Every row gives one point. The last column is the point's height on a tilted bowl or saddle (a function of degree 2), plus a little noise. Count its main directions that bend up, bend down and stay straight.
In the rows, 128 means zero.

Points, 18 rows:
[[157 150 183 126]
 [128 176  94 168]
 [155 136 158 137]
 [119  75 138 164]
 [132  65  85 203]
 [179 173 117 185]
 [135 139 176 129]
 [142 118 149 142]
 [146 121 132 150]
 [162 156 124 164]
 [126 116 123 145]
 [149 137 155 138]
 [115 137 179 127]
 [121 136 121 140]
 [113  84 136 153]
 [169 140 152 142]
 [ 88 149 156 122]
 [157 146 188 123]]
Directions: 2 up, 1 down, 0 straight

Points:
[[149 124 103 138  90]
 [ 84 133  89 122  69]
 [150  75 173 112 119]
 [116 161 112 139  97]
 [129 108 131 141 114]
 [192  76 106  71  36]
 [171  94 135 180 114]
 [111 119 140 173 108]
 [163  86 121 112  93]
 [135 120 178 112 135]
 [151 151 101  84 106]
 [119 129 136 101 120]
 [142 123 188 192 133]
 [174 181 109  96 128]
 [167 167 122 139 120]
 [135 153 126  94 124]
 [137 133 116 145 104]
 [150 109 124 152 109]
 [115 101 140 139 117]
 [165 167 126  83 135]
 [102 135 103 129  87]
 [100 148 131 116 117]
 [115 137 163 123 132]
 [ 84 166 182  77  96]
 [117 156 157 119 129]]
Directions: 0 up, 2 down, 2 straight

Points (42 x 7):
[[ 95 131 146  98 142  88 118]
 [145 190 143 152 129 122  96]
 [110 157 169 159 105 121 112]
 [114 159  97 128 140  75  99]
 [139 120 134  88 128 136 114]
 [116  95 167 131 120 119 120]
 [140 168 108 164 112 119  95]
 [120 137 139 138 135 158 121]
 [176 109 107 145 162 141  75]
 [129 145 176  66 111 154  99]
 [134  56 127 160 117 131 128]
 [117 127 138 138 149 147 119]
 [117 139 163 108 142 106 114]
 [132 111 172 123 115 150 111]
 [116 125 134 113 108 112 130]
 [135 114 208 152 125 101 100]
 [122 126 160 118 141  70 107]
 [137 128 167  81 154 119  96]
 [209 112 111 194 146 112  46]
 [152 149 178 161 157 143  93]
 [154 128  97  53  78 117 118]
 [ 97  93 151 160 159 181 122]
 [118 206 131 132 139 103 103]
 [158 142 150 142 158 109  91]
 [134 107 103 167 174  87  78]
 [128 136 136 127 117  73 115]
 [111 116  97  88 142 173 130]
 [ 63 176 162  78 156 152 119]
 [118 145  89  71 139 122 122]
 [114 106 124 113 110 131 135]
 [117 148  91 136 121 141 119]
 [ 93 127 127 109 117 129 137]
 [129 101  84 131 146 113 109]
 [141  96 110 100 159  68  88]
 [113  95  65  95  59 173 147]
 [116 177 127 146  79 131 109]
 [123  88 143 160 112 173 127]
 [195 163 112 139 160  91  47]
 [155 157  91 133 126 141  93]
 [145 171 135 171 111 140  96]
 [134 176 152 156 124 148 105]
 [119 135 161 154  91  86 115]]
Directions: 0 up, 3 down, 3 straight

Points, 75 rows:
[[172 107  59 162  83 143  85 168 117]
 [ 91 122  91 184 188 144 115 103  64]
 [175 143 133 145 144 118 167  96 153]
 [124 128 136 114 151  99  72 141 122]
 [137 128 192 101 144 128 128 174 114]
 [152  89 113 116 151 130  76 112 144]
 [121 122 100  91  61 100  46 110  87]
 [159 129 102 169 118 113  95 119  85]
 [132 133 144 135 121  89 172 102 154]
 [ 99 129  99 129 110 142 167  49 112]
 [141 113 111 149 126  92 146 132 115]
 [126 114 145 135 123 190 108 132  98]
 [159 164 155 169 127 143 144 116 135]
 [ 92  88 121 150 146  66  89 148  88]
 [165 145 129  77 148 153 103 113 145]
 [111 183 135 113 111 142 122 143 107]
 [ 60 134  59 101 112 139 197  72 127]
 [ 68 128 122  66 117 180 134 156  99]
 [107 104 148 121 134  93 154 166 111]
 [183 165 122 165 177 134 146 116 143]
 [114 137 195 118 136 147 130  80 121]
 [149 118 120 125 110 140 150 132 122]
 [112  82  94  81  68 123 126 122 105]
 [135 187  80  81 141 154 117  42  95]
 [134 122 148 121  87 154 165 111 109]
 [144 133 113 121 149 130 106 111 130]
 [ 76 116  90 104 124 147 139 105 125]
 [121 122 104 161 147 105 183 146 144]
 [108  68 156 179  91 165 117 173  57]
 [149 127 131  65 108 162 127 112 125]
 [ 90 178 141 152 142 183 130 130  98]
 [127 132 144  89 127 164 153  79 125]
 [139 141 103 153 139  94 186 129 152]
 [117  96 125  91 126 141 127 111 128]
 [117 113  72 162  88 105 162  46  73]
 [143 128  80 142  74 124 152 145  93]
 [113 133 164 121  87 146 136 108 102]
 [138 143 137 134 128 147 142 123 130]
 [176 131  95 144 123  85 137 129  91]
 [138 147 124  70 128 100 100  99 109]
 [ 99  96 108  66  91  71 135 113  74]
 [135  89 107  90  91 113 109 132 109]
 [177 106 156 133  91 141 109 129  87]
 [132 109  97 155 175  54 130 161  85]
 [105 130 122 128  80  79 132 145  75]
 [134 145 210 122 101 171 125  83  79]
 [142 136 162 173 137 100 156 162 157]
 [117 144 167 112 158 122 112 107 135]
 [128 101  96 112 140 106 102 136 127]
 [ 86 162 101 137 138 166 117 168 114]
 [142  99 178 100 177 136 157 134 134]
 [133 147 158 147  99 167  96  54  49]
 [142  82 165 154 100 162 118 115  67]
 [121 129 155 126  89 128 134 147 103]
 [149 142  78 146 148 105 152 113 118]
 [144  90 146 140 133 134 188 156 128]
 [126 138 167 147 130 128 127 121 129]
 [108 188  79 137 132 141 116 120  97]
 [129 100  92 123 133 165 187 130 132]
 [ 92 161 195 171  80 122 155 137 148]
 [122 153 115 122 115 114 125 107 111]
 [134 148  97 136 113 164 157 121 126]
 [170 162 111 174 118 105 126 144  99]
 [111 145 170  78  72 136 133 158  62]
 [119 121  82 135 161 150 187 107 138]
 [ 98 173 104 120 117 148 174 124 132]
 [113  91 132 162  98 104 160 121 108]
 [136 158 145 131 104  85 145  87 118]
 [118 154 141 107 155 117 126 141 130]
 [151 141 134  96 149 150  96 155 142]
 [129 135 141 110 146 154 162 125 140]
 [111 123 137  98 132 120 134 164 114]
 [119 118  93 142 110  83 166 124 109]
 [133  57  97 132 127 149 107 103 116]
 [121 112  94  64 133 141 112 128 153]]
Directions: 1 up, 4 down, 3 straight

Points:
[[151 109  91 138 151 160 172  76 141]
 [104 179  99 174 125 156 186 124 164]
 [137 103 105 121 122  94 186  77  85]
 [141  85  97 186 131 106 118  90 106]
 [ 94 152 142 118 109 110 100 136 110]
 [129 201  92 123 116 116  85 116 144]
 [134 150 108 113 144 152 133 172 181]
 [117  91 196 153  82 125 149  89  81]
 [146 113 123 139 135 138 134 137 139]
 [115 137 106  98 170 142 129 110 137]
 [ 93 147 149 160  67 121  97 144  58]
 [133 109 151 143 108  80 141 110 104]
 [140 134 138  94 134 181  70 101 130]
 [ 86 132 154 125 162  75 158 157 134]
 [162 134 149 130 156 108 122 126 155]
 [103 123  98 134  91  93 112 158  90]
 [105  72 168 122 132 166 135 129 130]
 [ 97 125 148 122 179 121 119 121 129]
 [120 171 115  74 110 124 127 122 139]
 [124  95 147 152 118 197 155 123 153]
 [146 149 113 137 140 110 125 128 142]
 [120 156 136  88 150 100 106 165 142]
 [131 154  95 134 124 154  93 139 143]
 [114 126 112 127 130 142 145 126 142]
 [137 140 152 148 140 148 151  89 144]
 [126 159 180 105 100 136 157  94 124]
 [ 75 130 122 111 161 131 112 129 109]
 [116 112 152 128 108 110 100  66 115]
 [101 107 133 103 171 148 156 128 158]
 [137  71 183 127 149 128 131 111 145]
 [ 88 105  87 136 172  98 160 119  94]
 [ 88 113 144 145 102 123 149 135  94]
 [168  66 172 169 126 109 218 142 151]
 [123 109 161 154 140 121 104 125 122]
 [125 111 126 102 130 156 111 172 149]
 [ 65 116 166 127 110 128 122 107  74]
 [169  56 131 110  79 122 144 134  64]
 [129 137 162  68 210  90 117 101 146]
 [151 192  89 164 142 152  98  93 133]
 [134 146 139  86 112 118 155 103 129]
 [ 95 153 127 144 133 185  86 125 102]
 [ 89  63 116  72 101 114 132 141  85]
 [207 105 147 110 128 152 116 138 122]
 [135 151  95 107 138 113 127 127 136]
 [109 158 152 152 125  78 156 165 145]
 [137 155 173 138 118 140 126 135 135]
 [170  63 114  99 131  77 104 103  74]
 [146 130 189 134 135  79 113 104 176]
 [101  99 162 122 147 158 123 128 131]
 [178 137 132 143 117 147 104 128 122]
 [151 195 146 132 125 148 123 104 124]
 [111 120 122 100 161 120 152 186 165]
 [103 131 133 135  91  87 118 122  89]
 [167 110 147 150 168 119 157 127 171]
 [114 162  97 103 148 110 167 143 148]
 [ 10 127 103 102  94 142 128 137  65]
 [175 112 107  78 127  69 122 111  87]
 [125 215 154 117 110 127  94 174 137]
 [ 89  83 144 144 139 154 138 180 127]
 [122 158 210 128 151 139 118  68 157]
 [168 129  71 124 180 126 110 122 126]]
Directions: 3 up, 4 down, 1 straight
